Rows are points. The last column is the point's height on a tilted bowl or saddle (a function of degree 2), plus a little noise. Along how many of its main directions does it bend up, bend down or stay straight?

Points, 18 rows:
[[-13 -16 -20 -60]
 [ -9   6 -24 -30]
 [  0 -16  28 -13]
 [  1  23 -44  16]
 [  1  46 -19  -5]
 [ 17  -3 -60  29]
 [  5   6  24 -23]
 [  2  15  36 -25]
 [ 15  13  -5 -17]
 [-26  54  14 -20]
 [ 27   0 -33  19]
 [  5  40  -5 -24]
 [-29  17  28 -19]
 [ -2  -6   8 -32]
 [-26  36 -25   2]
 [ 20 -29 -10 -10]
 [-30 -13  14 -45]
 [ 41  26 -37  54]]
Directions: 2 up, 1 down, 0 straight

Points:
[[ 40  16  59 -34  30]
 [-31  45  14  23 -13]
 [-33  -3 -38   2  23]
 [ -8  12   4 -56   2]
 [ 13  19  -5 -15  -2]
 [ 21  19  27 -12  -3]
 [ 60   9   1  20  57]
 [  9  -6   0 -30   2]
 [  8  -3  45   1  10]
 [ 16  22 -34  -3  22]
 [ -6  -7  16   6  -5]
 [ 40 -31  47 -34  60]
 [ -9  37  24 -14 -21]
 [ 21  -1 -17 -23   7]
 [-31 -53  36 -20   5]
 [-20  32   7  38  -1]
 [ 50 -13   6 -41  25]
 [-23 -31 -11  -1 -11]
 [ -4  28  -6 -38 -12]
 [-25  39  33   9 -21]
 [ 43  -6  23  18  37]
 [ -3 -40  10 -15  -3]
 [  8  -5  28 -50  17]
 [-59  13 -10  29   9]
 [ -7  50 -51  17  59]
 [ -5 -35  15 -23   4]]
Directions: 2 up, 1 down, 1 straight

Points:
[[-44 -16 -38   5  27]
 [ 13  12  -5 -15   1]
 [ -2  16  36  19  10]
 [ -2  28  49  13  16]
 [-45  -8 -52 -60  60]
 [ 13 -36   3   7  -3]
 [ 20   8   1   9  -2]
 [ 26   7 -17  21  -1]
 [ -2 -31  46   0  19]
 [  5  21  25  11   4]
 [  2  14  -5 -35   7]
 [-20   4  28  15  10]
 [  4  -6  52   7  18]
 [-20   7  13 -47  16]
 [ 16 -15  17 -40  12]
 [  0 -20  18  18   2]
 [  5  -7   0   7  -2]
 [  7  -7  38 -15  11]
 [-16   8  -7  -7   5]
 [-35   6 -12  40  17]
 [ 15 -13 -33 -17   7]
 [  8 -13   4  17  -2]]
Directions: 3 up, 0 down, 1 straight
